Each row is a point. To make a cloud, some directions were put in groups of two or more. Within a group, all points are equally far from the middle, so they leave a hole (a ring in 2 directions, a hollow ball in 3). The other directions are filled evenly. Then the cloud was stretched, turned, moved and blurred a little. Count the holes, and give their numbers of directions, smallest first.
(in the rows, 128 means zero)

Cloud (19 x 3):
[[171 138 150]
 [ 95 149 175]
 [166 114 107]
 [131 161 165]
 [ 96 155 140]
 [173 138 144]
 [149 152 167]
 [126 128 101]
 [171  94 131]
 [ 81 132 171]
 [167 138 113]
 [ 90 127 186]
 [ 92 137 183]
 [148 120 184]
 [156 142 108]
 [109  96 117]
 [152  87 167]
 [135  94 109]
 [151 108 101]]
Holes: 1 (3)

Cloud (28 x 4):
[[166  70 125 121]
 [150 184 119 108]
 [161 142 107 155]
 [152 172 159 110]
 [167 137  90  92]
 [128 134  98 122]
 [105 127 150  99]
 [119 177 138 105]
 [186 135 104 117]
 [126 107 105 112]
 [171 158 123 141]
 [103 128 142  96]
 [189 151 126 123]
 [193 129 150 118]
 [134 154 172 112]
 [163 143 109 155]
 [112 123 146 152]
 [162 142 175 103]
 [136 119 100  65]
 [188 128 145  83]
 [144  78 128 106]
 [179 125 108  69]
 [183 126 165 155]
 [138 153 155 147]
 [161 106 175 107]
 [160  86 174 120]
 [110 116 132  80]
 [102 138 124  76]]
Holes: 1 (3)

Cloud (50 x 6):
[[169  99 131 130 157 145]
 [137 166 132 140 152  81]
 [144  75 128 165 129 119]
 [118 110 138 157 156 180]
 [ 74 121 124 163 105 102]
 [137 129 185 143 112 166]
 [109 124 111  60 124 112]
 [ 59 114 122  81 117 150]
 [ 75  84 120 126 152 172]
 [120 118 111  63 155 122]
 [146 104 123 113 147  86]
 [ 93  85 147 123  94 117]
 [162 150 169 121 114 167]
 [141 108 145  84 169 129]
 [ 92 171 150 143 162 106]
 [ 90  89  91 115 128  98]
 [166 162 176 128 103 130]
 [175 133 159 144 149 113]
 [ 67  82 148  88 129 140]
 [103  85 148  97 178 156]
 [110 115 128 176 139  70]
 [137 177 127 151 153 102]
 [ 82 147  96 117 130 155]
 [125 153 112 197 137 114]
 [ 76 128 102 125 165  96]
 [ 70 162 138 123 128 153]
 [108 152 170 148  94  90]
 [ 83  84 158 121 112 115]
 [166 108 124 132 106  91]
 [169 165 116 129 118 143]
 [140  77 137 163 118 110]
 [114 155 135 147  79  88]
 [166 126 172 166 124 100]
 [ 68 148 145  98 156 158]
 [110 125  99  74 101 117]
 [118  99 151 177 143  82]
 [140 168 108 176 113 100]
 [151 157 140 103 115  84]
 [ 87 135 147  70 162 157]
 [145 149 150 119 149  79]
 [164  96 145 142 140 165]
 [ 77 144 124  81 140  98]
 [106 113 167 180 142  91]
 [161 106 123 143  88 151]
 [123 158 148 170 172 129]
 [102 130 101 107  81 127]
 [118 108 163 106 118 191]
 [170 143 158 106 103 157]
 [144 116  82 156 132 138]
 [155 133 139 187  98  88]]
Holes: 1 (6)
